Each row of a before or after table is a point. One or more steps were done to the points. Then noise was added and the rows were shuffled. The steps act on columns, c1 being the first. What was done? A step turns or swaps two columns, mirrors them in a line or flattens them onto one, adds a multiple of one to another, or multiplies or shifts one. Angles are multiples of 10 degrees, from the lower column toward the higher: turns from -170 to 170, lines from 10 to 170 but not 90. Use the fewest steps. Two steps may share a column if one is a turn and the other turns, adds or multiplies; they go together, in the order done. Otherwise the lowest column goes first.

Before:
[[ 0.54  0.19 -0.58]
 [ 0.43  0.29  0.37]
 [-0.08 -0.35 -0.33]
 [-0.10  0.36 -0.46]
 [-0.32  0.03  0.50]
 [-0.43  0.17  0.52]
 [-0.31 -0.33 -1.43]
 [-0.27  0.36  0.47]
 [-0.19  0.17  0.39]
 [-0.41  0.15  0.51]
 [-0.23 -0.19 -0.43]
 [ 0.25  0.35  0.29]
 [ 0.16 -0.35  0.46]
 [ 0.04  0.17  0.32]]
After, 14 rows:
[[ 0.27  0.34  0.44]
 [ 0.36  0.13 -0.47]
 [ 0.16  0.03  0.38]
 [-0.33  0.01 -0.30]
 [-0.31 -0.23  0.46]
 [-0.23  0.22 -0.42]
 [ 0.13  0.22  0.38]
 [ 0.05  0.45  0.52]
 [-0.39  0.27 -1.42]
 [ 0.37 -0.17  0.30]
 [ 0.29 -0.47 -0.60]
 [ 0.36 -0.39  0.35]
 [ 0.06  0.44  0.50]
 [-0.01  0.30  0.49]]
Steps: turn c1 and c2 by -80 degrees

Before, 14 rows:
[[ 0.41 -0.14 -0.84  0.37  0.02  0.06]
 [ 0.33 -0.05 -0.26  0.14 -0.35  0.52]
 [-1.22  0.01 -0.38 -0.05 -0.38  0.27]
 [ 0.25 -0.15  0.16  0.31 -0.01  0.50]
 [-0.14 -0.09  0.07 -0.04 -0.04  0.33]
 [-0.29  0.65  0.14  0.34  0.20  0.47]
 [ 0.04  0.16 -0.29 -1.90  0.03  0.20]
 [-0.51 -0.24 -0.09  0.06  0.05 -0.19]
 [ 0.25 -0.24  0.17  0.39 -0.14  0.13]
 [-0.12  1.07 -0.05  0.40 -0.29 -0.91]
 [-0.08 -0.13 -0.25  0.38  0.12  0.39]
 [-0.03 -0.34 -0.19  0.29 -0.51 -0.59]
 [-0.42 -0.20  0.21 -0.48  0.20  0.59]
 [-0.09 -0.14  0.19  0.45 -0.30  0.16]]
After, 14 rows:
[[-1.92  0.15 -0.32  0.07  0.06  0.20]
 [-0.03 -0.10  0.03 -0.14 -0.08  0.34]
 [ 0.29 -0.15  0.21  0.26  0.02  0.54]
 [-0.09  0.03 -0.37 -1.22 -0.39  0.25]
 [ 0.37  0.66  0.15 -0.33  0.15  0.47]
 [ 0.28 -0.34 -0.20 -0.07 -0.51 -0.57]
 [ 0.39  1.06 -0.06 -0.11 -0.28 -0.89]
 [ 0.35 -0.18 -0.88  0.43  0.03  0.07]
 [ 0.36 -0.15 -0.28 -0.09  0.11  0.39]
 [ 0.07 -0.23 -0.13 -0.51  0.06 -0.19]
 [ 0.20 -0.07 -0.23  0.33 -0.33  0.50]
 [-0.51 -0.19  0.22 -0.41  0.19  0.57]
 [ 0.41 -0.22  0.18  0.23 -0.14  0.16]
 [ 0.45 -0.12  0.21 -0.08 -0.35  0.16]]
Steps: swap c1 and c4

Before (12 x 8):
[[ 0.29  0.41 -0.09 -0.23 -0.22 -0.02 -0.57 -0.34]
 [-0.43  0.17  0.05  0.56  0.79  0.29 -0.30 -0.98]
 [ 0.40  0.48  0.51 -0.89  0.19  0.62  0.91  0.05]
 [-0.19  0.34  0.39 -0.58  0.45 -0.38  0.01 -0.23]
 [ 0.06  0.50 -0.43  0.20 -0.27 -0.39  0.40 -0.12]
 [ 0.27  0.52 -0.01 -0.71 -0.32 -0.14 -0.47  0.38]
 [ 0.15  0.64  0.67  0.33 -0.05 -0.02  0.35 -0.54]
 [ 0.45 -0.04  0.32 -0.58  0.19  0.38 -0.47  0.30]
 [-0.58  0.14 -0.26 -0.55 -0.32  0.25 -0.06 -0.08]
 [ 0.20  0.46 -0.22  0.18 -0.16  0.47  0.00  0.36]
 [ 0.35 -0.20  0.78  0.25 -0.31 -0.18  0.46  0.29]
 [-0.62  0.08 -0.13  0.74 -0.25 -0.31  0.19  0.79]]
After, 12 rows:
[[-0.20  0.43 -0.12  0.30 -0.18 -0.14 -0.57 -0.34]
 [-0.39 -0.23  0.78 -0.10 -0.34 -0.30  0.48  0.30]
 [-0.09  0.44  0.50  0.99  0.19  0.47  0.96  0.07]
 [ 0.01  0.48  0.01  0.75 -0.31 -0.23 -0.48  0.35]
 [ 0.24  0.17  0.09 -0.68  0.82  0.21 -0.29 -0.97]
 [ 0.75  0.17 -0.26  0.33 -0.35  0.15 -0.04 -0.09]
 [-0.16  0.54 -0.45 -0.16 -0.26 -0.51  0.39 -0.09]
 [-0.26  0.63  0.68 -0.27 -0.06 -0.13  0.32 -0.57]
 [-0.24 -0.03  0.33  0.68  0.17  0.29 -0.49  0.31]
 [-0.26  0.47 -0.25 -0.11 -0.16  0.39 -0.02  0.34]
 [ 0.37  0.36  0.38  0.48  0.44 -0.44  0.03 -0.22]
 [ 0.36  0.12 -0.08 -0.94 -0.27 -0.41  0.16  0.80]]
Steps: turn c1 and c4 by 160 degrees; shift c6 by -0.10

Before:
[[ 0.13  0.00 -0.14  0.45 -0.21 -0.59  0.02  0.23 -0.39]
 [ 0.32  0.03  0.48 -0.11 -0.28 -0.27  0.38  0.26 -0.49]
 [-0.62 -0.19 -0.49 -0.16  0.75  0.35  0.85 -0.07  0.12]
 [-0.44  0.37 -0.87 -0.24  0.64  0.73  0.65 -0.92 -0.23]
 [-0.04  0.07  0.00  0.69 -0.15  0.06  0.10  0.37 -0.79]
 [-0.36 -0.35  0.41  0.33 -0.73 -0.32 -0.23  0.27 -0.31]
 [ 0.13 -0.01  0.76  0.06  0.12 -0.73 -0.60  0.02 -0.32]
 [-0.24  0.36  0.34  0.22 -0.08  0.23 -0.25  0.42 -0.69]
 [-0.59  0.73  0.02  0.74  0.37  0.43  0.80 -0.52 -0.30]
 [ 0.60 -0.63  0.57  0.41 -0.26  0.03 -0.18  0.42 -0.02]
 [ 0.44  0.05  0.29 -0.06 -0.55 -0.11 -0.17  0.28  0.42]
 [ 0.28  0.30  0.35  0.23  0.01 -0.42 -0.49  0.59  0.10]
 [ 0.13  0.03  0.46  0.01 -0.32 -0.34  0.01  0.58 -0.06]]
After, 13 rows:
[[ 0.04 -0.14 -0.77  0.71  0.14  0.06  0.09  0.34  0.26]
 [ 0.27 -0.19 -0.62 -0.16  0.17 -0.26  0.33  0.26 -0.30]
 [ 0.16  0.06 -0.51  0.06 -0.12 -0.76 -0.61  0.02 -0.63]
 [ 0.64 -0.54 -0.19  0.40 -0.43  0.02 -0.17  0.43 -0.52]
 [ 0.12 -0.29 -0.22 -0.01  0.14 -0.36 -0.03  0.57 -0.33]
 [ 0.48 -0.41  0.31 -0.03  0.28  0.02 -0.22  0.30 -0.42]
 [ 0.26  0.21 -0.04  0.25  0.29 -0.39 -0.45  0.60 -0.36]
 [-0.65  0.57  0.32 -0.13 -0.56  0.42  0.89 -0.09  0.38]
 [-0.56  0.69 -0.30  0.75  0.44  0.41  0.79 -0.53  0.07]
 [-0.40  0.69  0.16 -0.24 -0.03  0.76  0.67 -0.87  0.91]
 [-0.40 -0.78 -0.53  0.37  0.08 -0.30 -0.21  0.27 -0.31]
 [ 0.14 -0.21 -0.34  0.44  0.07 -0.59 -0.04  0.23  0.26]
 [-0.23  0.08 -0.77  0.18  0.36  0.24 -0.28  0.37 -0.06]]
Steps: mirror c2 and c5 in the line at 30 degrees; turn c3 and c9 by -110 degrees

Before:
[[ 0.59  0.02  0.07  0.04 -0.12 -0.04  0.38  0.05  0.51 -0.85 -0.15]
 [ 0.08  0.16 -0.48  0.26 -0.27 -0.54  0.60 -0.22  0.17 -0.40 -0.50]
 [ 0.09 -0.04 -0.50 -0.12  0.51  0.33 -0.31  0.23  0.17 -0.14  0.03]
 [ 0.36 -0.17 -0.55  0.83  0.32  0.48 -0.13  0.68  0.44  0.19 -0.23]
 [-0.09 -0.28  0.42  0.70  0.49  0.11 -0.28  0.65 -0.47 -0.17  0.29]
 [-0.16  0.29 -0.08  0.27 -0.39  0.12 -0.26  0.53  0.27 -0.14 -0.32]
 [ 0.33  0.25  0.06  0.00  0.19 -0.34  0.10  0.49  0.38 -0.16  0.20]
 [-0.18 -0.04 -0.22  0.29 -0.33 -0.34 -0.16  0.58  0.25 -0.89 -0.24]
 [ 0.08  0.62 -0.19  0.84  0.31  0.53 -0.30 -0.34 -0.36 -0.06 -0.42]
 [ 0.82  0.12 -0.71  0.44  0.29  0.32 -0.17 -0.05 -0.63 -0.61 -0.43]
 [ 0.33 -0.26  0.18  0.37 -0.16  0.35  0.75  0.11 -0.07  0.09  0.05]
 [ 0.12  0.45 -0.46 -0.15  0.64  0.42  0.83  0.03 -0.60 -0.58 -0.37]
 [-0.16  0.32  0.06  0.62 -0.01  0.18 -0.17  0.27 -0.23 -0.35  0.49]]
After:
[[ 0.55  0.01  0.07 -0.06 -0.13 -0.07  0.35  0.07  1.01 -0.86 -0.15]
 [ 0.08 -0.06 -0.53  0.11  0.56  0.45 -0.29  0.21  0.36 -0.19  0.05]
 [-0.09  0.72  0.42 -0.23  0.45  0.15 -0.29  0.66 -0.96 -0.15  0.31]
 [-0.16  0.27 -0.26 -0.13 -0.30 -0.44 -0.17  0.62  0.47 -0.92 -0.29]
 [ 0.79  0.28 -0.69 -0.37  0.31  0.43 -0.20 -0.02 -1.25 -0.66 -0.43]
 [ 0.05  0.08 -0.49 -0.25 -0.26 -0.66  0.60 -0.21  0.36 -0.36 -0.48]
 [ 0.06  0.25 -0.15 -1.00  0.29  0.70 -0.31 -0.38 -0.72 -0.03 -0.37]
 [-0.16  0.27  0.02 -0.62 -0.01  0.25 -0.17  0.24 -0.47 -0.34  0.47]
 [ 0.30  0.46  0.20 -0.10 -0.17  0.46  0.74  0.10 -0.08  0.13  0.04]
 [ 0.13 -0.45 -0.47 -0.24  0.61  0.50  0.86  0.04 -1.22 -0.55 -0.34]
 [ 0.31 -0.18  0.06 -0.18  0.20 -0.43  0.09  0.52  0.80 -0.16  0.23]
 [-0.20  0.01 -0.10 -0.37 -0.39  0.16 -0.26  0.49  0.52 -0.09 -0.33]
 [ 0.41  0.73 -0.56 -0.38  0.30  0.61 -0.09  0.67  0.88  0.19 -0.24]]
Steps: turn c2 and c4 by -130 degrees; multiply c6 by 1.3; multiply c9 by 2

Before, 10 rows:
[[ 0.95 -0.01 -0.51 -0.05  0.72 -0.66  0.70  0.06  0.71  0.38  0.53  0.11]
 [-0.39  0.26  0.18 -0.29  0.34 -0.47 -0.43  0.30 -0.17  0.21 -0.39  0.40]
 [-0.06 -0.02 -0.02  0.66 -0.08  0.18  0.61  0.34 -0.50 -0.29 -0.25 -0.12]
 [-0.69 -0.10 -0.05  0.45 -0.22 -0.07  0.84 -0.04 -0.02 -0.38  0.00  0.09]
 [-0.63  0.38 -0.09 -0.19  0.90  0.17 -0.42  0.07 -0.25 -0.29 -0.28  0.44]
 [ 0.66  0.10 -0.19 -0.35  0.15  0.03  0.55  0.19  0.78  0.10  0.13  0.00]
 [-0.29 -0.18 -0.28 -0.67  0.48 -0.15 -0.43 -0.09 -0.59 -0.41 -0.34  0.71]
 [-0.54  0.30 -0.61  0.18 -0.32 -0.11  0.51  0.33 -0.36 -0.40 -0.02 -0.55]
 [ 0.81  0.68  0.14 -0.11  0.17 -0.38  1.23  0.08  0.35  0.24  0.65 -0.06]
 [-0.56  0.33 -0.55  0.59 -0.46  0.30  0.67 -0.13 -0.47  0.01 -0.37  0.13]]
After:
[[-0.63  0.38  0.30 -0.17 -0.56  0.21 -0.42  0.06 -0.75 -0.29 -0.27  0.45]
 [-0.70 -0.10  0.35  0.22  0.07 -0.27  0.84 -0.05  0.21 -0.02 -0.38  0.11]
 [-0.52  0.29 -0.21  0.13 -0.25 -0.15  0.51  0.34  0.41 -0.01 -0.39 -0.55]
 [-0.06 -0.02  0.36  0.19 -0.45 -0.22  0.61  0.35  0.24 -0.25 -0.29 -0.14]
 [-0.28 -0.18  0.14 -0.21 -0.71  0.24 -0.42 -0.08 -0.24 -0.33 -0.42  0.69]
 [ 0.66  0.10  0.22 -0.15  0.67  0.19  0.56  0.19 -0.41  0.13  0.11  0.00]
 [-0.57  0.33 -0.15  0.08 -0.28 -0.12  0.66 -0.13  0.59 -0.38  0.01  0.12]
 [ 0.95 -0.01 -0.11  0.30  0.43 -0.37  0.70  0.07 -0.92  0.53  0.36  0.11]
 [ 0.83  0.69  0.54  0.15  0.27 -0.17  1.22  0.07 -0.27  0.66  0.24 -0.06]
 [-0.40  0.27  0.59  0.10 -0.28 -0.13 -0.42  0.30 -0.26 -0.38  0.23  0.39]]
Steps: shift c3 by 0.40; flatten c4 and c6 onto the line at 130 degrees; turn c5 and c9 by -110 degrees; swap c10 and c11

Before:
[[-0.18  0.71 -0.16  0.03  0.28  0.34  0.31 -0.38 -0.31  0.05  0.07  0.23
  -0.22 -0.12  0.05  0.06 -0.17 -0.20]
 [-0.21  0.55 -0.09  0.50  0.10 -0.20 -1.22  0.43  2.16  0.72 -0.59  0.14
  -0.26  0.09 -0.23  0.25  0.05 -0.13]
 [-0.36 -0.10  1.30  0.49  0.32  0.41  0.30 -0.11 -0.57  0.34 -0.47  0.26
   0.36  0.27 -0.21  0.36  0.03 -0.44]
 [-0.92 -0.18  0.47  0.55  0.13 -0.02  0.10  0.01 -0.54 -0.18 -0.52 -0.01
   0.04  0.28 -0.17  0.03 -0.19 -0.91]
 [-0.10  0.27  0.61 -0.43  0.19  0.07  0.49  0.59 -0.61  0.01  0.55  0.29
   0.00  0.00  0.16  0.13 -0.27 -0.61]
 [ 0.15 -0.06  0.34 -0.41 -0.17  0.26 -0.71  0.59 -0.49 -0.08 -0.16 -0.31
  -0.36 -0.33  0.86  0.45 -0.12 -0.21]
 [-0.17  0.37 -0.16 -0.06  0.10  0.10 -0.13 -0.13 -0.26 -0.14 -0.55 -0.76
  -0.20 -0.06 -0.36  0.42 -0.83 -0.11]
 [ 0.05  0.01  0.04  0.46 -0.27  0.14 -0.15  0.09 -0.38 -0.02  0.33 -0.61
  -0.29 -0.89  0.15  0.15 -0.35 -0.02]]
After (8 x 18):
[[-0.38 -0.13 -1.21  0.49  0.26  0.49 -0.10  0.52 -0.57  0.39 -0.53  0.24
   0.17  0.27 -0.21  0.32 -0.03 -0.46]
 [-0.23  0.54 -0.07  0.54  0.27 -0.20 -0.03 -0.41  2.15  0.73 -0.58  0.16
  -0.10  0.14 -0.18  0.27  0.01 -0.14]
 [-0.18  0.72  0.28  0.06  0.14  0.34  0.00  0.30 -0.29  0.02  0.09  0.19
  -0.06 -0.12  0.09  0.11 -0.17 -0.21]
 [ 0.15 -0.12 -0.52 -0.43 -0.04  0.31  0.02 -0.36 -0.48 -0.12 -0.16 -0.33
  -0.16 -0.34  0.79  0.51 -0.15 -0.17]
 [-0.20  0.35  0.19 -0.12  0.10  0.16 -0.03  0.04 -0.23 -0.18 -0.49 -0.76
  -0.03  0.00 -0.33  0.41 -0.81 -0.11]
 [ 0.03  0.05 -0.04  0.46 -0.22  0.15  0.05 -0.08 -0.40 -0.06  0.36 -0.58
  -0.09 -0.94  0.16  0.14 -0.36 -0.07]
 [-0.90 -0.19 -0.49  0.52  0.07 -0.02 -0.05  0.17 -0.54 -0.25 -0.56 -0.02
   0.06  0.29 -0.14  0.00 -0.17 -0.90]
 [-0.11  0.23 -0.80 -0.44  0.11  0.07 -0.02 -0.32 -0.68  0.06  0.52  0.22
  -0.03 -0.03  0.22  0.16 -0.24 -0.65]]
Steps: turn c3 and c8 by 160 degrees; flatten c5 and c7 onto the line at 170 degrees; multiply c13 by 0.4
